Every row gives one point. Two turns around zero, p and q, are shown by what they do to some points. Where does a point land after both, in the order given? Backwards means that the second turn is done in reverse. Each puzzle has new turns, and all numbers are rounded.

Turn p:
[ 8 34  5] => [34 -7  5]
[  4 -13  25] => [-13 -25  -4]
[-31  14  -9] => [ 3 14 32]
[  1   5 -59] => [10 58 -9]
[ -7 -52  29] => [-54 -26  -7]
[25 12 10] => [ 19 -15 -17]
Turn q:
[ 45 -29 -20] => [39 -1 42]
[-13  10  24] => [-13 -16 -21]
[-11 -46  -4] => [ 42  14 -16]
[-4 26 -4] => [-26   2   4]
[-30  44 -22] => [-50  28  -5]
[12 -5 26] => [  8 -28  -4]
Where do these land?
p, then q: [-45   6  21] => [ 10 -34 -36]
q, then p: [26  6 -3] => [-12 -24   0]
p, then q backwards: [-16 -15 -28] => [-15  14 -29]
q, then p: [36 43 10] => [-44 -26  25]
q, then p: [ -1 -40   1] => [ 18   2 -36]

Turn p:
[  8 -17 -14 -15   5  -6] => [-22  -2  -3 -18  -3  -3]
[-15 -29  -5   9 -16  -9] => [-12   1  28  -6 -17  15]
[ 10 -22  -4  -4 -11 -22] => [-18   8  -1 -14 -20  15]
[-23  -6  22 -17   3 -15] => [ 24  -1   8 -29  -7   6]
[  7  -7 -11   9  33  31] => [-12   0   7   9  12 -44]
[ -6  76 -14  10 -17 -24] => [ 24  13 -30  26  51  46]
[  1  28   8   0 -12  50] => [ 18 -38  -8  36  12 -15]
[ 11 -17  22  -6  -5  20] => [  5 -16  -2   3 -28 -17]
[  7  -7  -4  15  21 -24] => [-8 35  1 -7  0 -4]
Turn q:
[ -3 -28  11  29  24   1] => [  2   8 -32 -21  27  -7]
[ -8  25 -49 -20  -7  15] => [-38 -26  37   3 -13  11]
[  4  19  13  -4 -14  22] => [13 -6 14 22  8 17]
[-21 -26  10  15   7 -19] => [  5  -4 -37 -16  -4 -13]
[ -1   3  12  15  23 -23] => [ 13   3  -6 -14   9 -31]
[  4  19  16 -21 -31  13] => [ 18  -2  16  30 -15  21]
[  9  10 -31 -43   3  13] => [-20   0  41 -13 -21  23]
[ 16 -22  17  32  -4 -21] => [  4  27 -33   8  11 -22]
Where do these land?
q, then p: [ 15 -11  16  31  12  12] => [ -6  19 -10  -5  30 -21]
p, then q backwards: [ -8 -11 -28 -35  -4 -12] => [-17 -16 -26  -1  27  19]
p, then q: [  8 -12 -13 -26  46  -5] => [  5 -11  20 -27 -40 -18]
p, then q: [ -2   1  13 -17 -21  14] => [-14  19 -17   1  -3  16]
q, then p: [-29  -7  10  -2 -18 -21] => [-33  -4   5   7 -10  23]
q, then p backwards: [37 60  6 20  4 19] => [-42  16 -21  45  16  32]
p, then q backwards: [-25   6 -11  14  -9   5] => [10 22  1 -3  1 23]
q, then p backwards: [  4 -27   6  15  -8 -11] => [ 28  12   3  -2  10 -13]

Turn p:
[-29  16  12 -16 -40 -21 -25 -21] => [-27 -10  -9 -41  39  19  -6  12]
[-53  -9  48  -2 -21  18  15 -13] => [ -8  17 -32   5  63   4 -13 -29]
[ 34 -54 -36 -33  31 -40  25  -5] => [27 16 68 31 -5  5 39 38]
[-25  29  23  20   0  -1 -52   2] => [-18 -18  -7 -43   6 -16 -43 -20]
[ -3   9   0 -15   6 -17  32  26] => [ 19  12   0  20  -4  32 -16  14]
[ 11 -27 -30 -10  -5   9   9  27] => [ 38   9  -4   5 -12  -8  22  23]
[ 24  15  -8  70  15   7  14 -15] => [ -3 -35   3  14 -41   2  13 -56]
[ 59   0  -5 -26   2  15 -19  21] => [ -8  35   3 -11 -50 -18  11  29]
[-17  21  -5  12  11  29   3 -22] => [-19 -26 -21  20   4 -16  -7 -11]
Turn q:
[  6  18 -59   3  -3   8  17 -29] => [-20   9 -17  26 -34  18  45  11]
[ -9   4  35 -22   4 -14  21 -35] => [-32   4   8 -21  38  25  -2   8]
[ 20  -3 -20  21  -9 -13 -58  10] => [  0  13  13   3 -45 -48 -15   1]
[ 12  25 -59  -4  26 -15  15   6] => [  4  21 -33  37 -26  10  18  38]
[  9  -2  12 -34  -2  16  -5  14] => [ 11   1  13  12  32 -18   9  -1]
[30 20 26 67 -8 28  4 11] => [ 36  -1  47  -2 -40  36 -21 -26]
[ 13   1   4  17 -25  -4  17  19] => [  7 -29  13  16 -10  11 -14  -1]
[-69   7  29 -36   0  -4 -10  25] => [ 22 -28 -20 -53  45 -24  10  22]
[-12 -70  32 -12  17  -3  -2 -20] => [-28   9 -24 -18  40 -11 -28 -51]
Where do these land?
p, then q: [ -5  40   6  18  -1 -32 -25  -7] => [ -9  -2  -1 -22  27 -37  18 -26]
q, then p: [ 26 -47 -25  53  17   6 -19   5] => [-42 -43  -9 -45   5  10  35  -3]
p, then q: [-38  20 -19  13 -38  27 -44  17] => [-23  13 -43  42  11 -47   9  10]
p, then q: [-28 -16  16 -28  14 -17 -26 -12] => [ 19  30  -6 -23  22 -12 -25  19]
p, then q: [ 49 -15  -6 -30 -10  11  28 -10] => [ 28 -40   6   2 -10  42   8  18]
p, then q backwards: [ 21 -15  23  -1  17  29   9  21] => [ 24 -13 -22   6  27  10 -27   3]
q, then p backwards: [ -8  46   3 -23  24 -29  41 -13] => [ -9  14 -14 -58 -34 -24  20   0]
q, then p: [-28 -12  18   2   4   5  -3 -41] => [-17  -3  -7  26  30  -5  -9  31]
q, then p: [ 31 -32  -9 -21  35  22  38   8] => [-15 -50   3  23 -33 -22   0 -31]
p, then q: [-19  30  -7  17 -61 -23   1  32] => [  7  17  -5  44  19 -28  53 -24]
